Each row of a before or after table is a point. One or more steps were done to the points. Then noise was added and the rows were shuffled. The steps act on columns, c1 being the first. What was done? A step turns or swaps two columns, mirrors them in a line or flattens them onto one, adds a multiple of one to another, or multiplies or shifts one. Angles are multiples of 10 degrees, from the lower column toward the higher: turns from -170 to 170, lines from 10 to 170 but not 90. Use the fewest steps. Two steps may share a column if one is a turn and the other turns, adds or multiplies; they go together, in the order done. Otherwise the lowest column goes first.
In the rows, zero is written as 128.

Before:
[[118 124]
 [135 131]
 [106 130]
 [109 133]
 [113 109]
 [117 131]
 [113 140]
 [150 140]
 [121 141]
 [158 135]
 [168 137]
 [115 102]
 [123 143]
 [109 135]]
After (14 x 2):
[[ 99 123]
 [152 131]
 [112 146]
 [ 69 132]
 [ 86 144]
 [222 136]
 [ 84  92]
 [109 144]
 [ 83  98]
 [ 72 133]
 [ 64 132]
 [ 96 132]
 [250 139]
 [190 145]]
Steps: multiply c1 by 3; multiply c2 by 1.3

Before, 9 rows:
[[178 118 163 103 167  60]
 [179  81 126 146 178  79]
 [125 106 148 124  81 127]
 [194 131 152 135 151  66]
 [103 128 162 118 122 182]
 [113 120  82  98 178  92]
 [126 150 182 201  92 129]
 [216 125  99 105 173  82]
 [101 143 152 158  92 137]]
After (9 x 6):
[[127 106 136 124 104 168]
 [164  57 126 169 110  60]
 [ 89 150 148 189 112 158]
 [130 101 108  96 122  68]
 [110 154 142 107 172 160]
 [185  83 141 133  87  60]
 [216 101 117 151 112  66]
 [ 90 149 137 141 119 163]
 [181 101 137 167  87  77]]
Steps: turn c1 and c4 by 30 degrees; add 0.5 times c6 to c2; turn c5 and c6 by -60 degrees; multiply c3 by 0.4

Before:
[[102 187 136  74 145 175 160 131 175 163 123 107]
 [ 90 101 150 161 174  78  59 139  86 162 113 149]
 [ 96 110 121 156 103 179 143  55  92  73 176  83]
 [154 136 126 115 168 174  62 110 145 180 137  94]
 [181 182  83 140 130 123 149  89 121 177 129 108]
 [133  99 192  95 185 101 104 165 108 134 171 176]
 [ 85 141 174 145 176 145 157 146 166 110 199 103]
 [123 169 172 151 161 189  94 157 122 171 118 102]
 [106 123  89 159 100 104  70 140 179  95  79 176]
 [105  91 164 100 107 161 138  95 164 161 179 183]
 [107 177  92 105 104 176 135  63 127 122 192 165]
 [ 89 173 189 102 190 180 161  91 155 131 142 177]]
After (12 x 12):
[[ 89 172 188 131 182 179 126  91 156  83 144 182]
 [103 188 137  69 178 175 129 131 175 135 122 136]
 [ 97 110 120 130  92 178 177  55  92 112 176  75]
 [107 177  92 125 119 175 147  63 129 143 191 171]
 [ 90 101 150 166 125  77  37 138  86 113 113 130]
 [105 123  87 178  57 104 114 140 180 129  81 152]
 [106  92 164 131 143 160 129  94 163 164 179 191]
 [124 171 171 133 146 188  68 155 124 132 119  93]
 [135 100 191 124 144 100  82 162 108  88 172 187]
 [180 182  83 129 172 123 118  89 121 158 128 104]
 [ 84 143 174 129 158 146 139 146 167  78 198  98]
 [154 137 128  99 136 174  34 113 144 130 137 105]]
Steps: turn c4 and c12 by -30 degrees; turn c5 and c10 by -50 degrees; turn c5 and c7 by -40 degrees
